Each row is a point. The last column is the point's height on a tilted bowl or saddle (a function of degree 2), plus a little noise. Along how many of its main directions does it bend up, bend down or stay straight?

Points:
[[  5.0   7.7  -5.6]
 [-19.3  32.0  18.2]
 [ 16.9   0.9   4.2]
 [-26.4  15.6   2.9]
 [ 14.4  -2.9   2.7]
 [-21.3 -48.9  57.2]
 [-19.6  30.8  16.8]
 [ -8.8  32.7  14.8]
 [ 10.0   6.2  -1.6]
 [  5.4 -28.6  21.2]]
Directions: 2 up, 0 down, 0 straight

Points:
[[-38.4 -20.9  44.9 -13.0]
 [ -4.0  13.9  16.0   8.5]
 [ 17.0   1.7 -16.1 -14.7]
 [-25.6  14.0 -11.3   2.3]
 [-20.6 -15.6 -17.4   4.1]
 [ 37.9  25.9 -23.8 -50.6]
 [  9.8  35.4 -32.3 -37.1]
 [ 24.5   5.3   1.9 -12.8]
 [-10.9  -2.3  26.2   8.2]
 [ -3.1  -9.9  19.1   4.3]
 [ 41.9 -12.1  26.0 -30.7]
 [ -1.9  23.9 -18.2  -9.9]
 [-19.4   9.5  15.5  10.7]
 [ 24.8   8.7  19.1  -6.6]
 [ 38.3  12.0  -6.4 -32.4]]
Directions: 0 up, 2 down, 1 straight

Points:
[[ 20.8  -2.0 -40.3  -6.3   1.2 -10.5  13.6]
 [-39.1 -25.5 -26.9  51.9  19.4  13.6  46.2]
 [-33.3   4.5   9.8  16.4   7.1   4.7  17.3]
 [  7.2  25.3  -3.8  15.1 -45.5 -18.8   5.6]
 [-13.9  -7.3   9.4  -5.7  15.9  -9.2  13.6]
 [ 10.0  11.2  15.4  -1.2  20.6   6.4  13.7]
 [  6.4 -19.2  -8.1 -25.9  -6.3  15.7   8.3]
 [-24.3 -15.0   1.8 -38.9   4.3  18.1  19.8]
 [ -4.5 -25.1  12.8  47.2  22.3 -22.0  27.6]
 [ 24.6   9.9  -1.0  -0.1  12.1  17.3   9.8]
 [ 31.2  -1.9   8.7 -41.4 -17.7  11.9  15.7]
 [ -6.6  -1.6 -16.0 -13.8   1.3   2.4   7.5]
 [-42.2   5.0  11.9 -23.3  14.5  -2.3  27.9]
 [ -3.7 -33.7  -0.9 -40.8 -17.7 -19.6  22.6]
 [ 45.0   4.1 -41.4 -10.9 -28.7 -31.6  22.9]
 [ 24.2 -12.3 -54.1  16.1 -17.2   7.9  20.8]
 [ -9.9  11.3 -13.5 -30.7   5.8 -10.6  15.1]
 [-20.3  36.0 -29.9  21.9  11.2 -25.7  12.9]
 [ -5.8 -14.0   6.5 -29.1  -0.4  20.4  10.7]
 [-14.1 -25.9 -44.9   0.8  -3.6  -2.8  20.5]
 [ -4.3  21.1   4.0 -21.6  -6.9  13.3  10.0]
 [-27.1 -14.2   3.5 -22.8 -31.8  24.6  17.5]
 [ 14.9 -27.0  -0.9 -15.5  -8.8  10.4   8.5]
 [  9.7  -4.0 -13.3   3.5   9.0 -17.3   6.9]
 [-14.7 -32.9  41.1 -32.8  18.7 -21.9  42.7]
 [  0.8  10.4  15.2 -16.8   6.2 -14.4  11.5]
 [-32.9  49.7  29.4  -4.1 -17.6  41.5  41.7]
 [-14.2  -1.5 -32.3  24.8 -14.4   0.4  10.3]
 [  7.2  -4.7  14.4  18.1  -3.4  -7.4   6.4]
 [ -0.3 -29.9 -27.4  -4.5   4.9   7.5  14.6]
 [-22.9 -19.4  17.8  -0.3  15.1 -20.5  20.6]
 [ -2.3 -19.4 -20.1 -16.7  13.4  11.1  13.5]
 [ -2.0  -4.1  46.3   8.9 -36.3  13.4  23.5]
 [-18.7   4.1 -21.8 -13.5   1.5   0.7  11.2]
 [ 43.6  -5.9 -22.2  61.8  40.2  25.9  54.8]
 [  4.4 -13.1 -11.9  42.2   5.2  35.7  23.1]
 [ -7.9   1.2  -9.3   9.7  41.9   8.0  23.7]
 [ -1.8  -1.7   2.2 -56.8 -15.7  13.5  20.0]
 [ 10.9  -2.6   9.4  -3.9 -44.8 -19.7   7.6]
 [ 27.6  18.8  13.3  26.0 -48.5   2.1  16.5]
 [-18.7  38.7 -22.5  29.5  22.0  -0.3  21.1]
 [  4.5  50.6 -28.3   6.8  31.9 -20.6  25.8]
 [ -1.3  -0.2   2.1 -18.1  22.0  -9.2  15.1]]
Directions: 5 up, 0 down, 1 straight
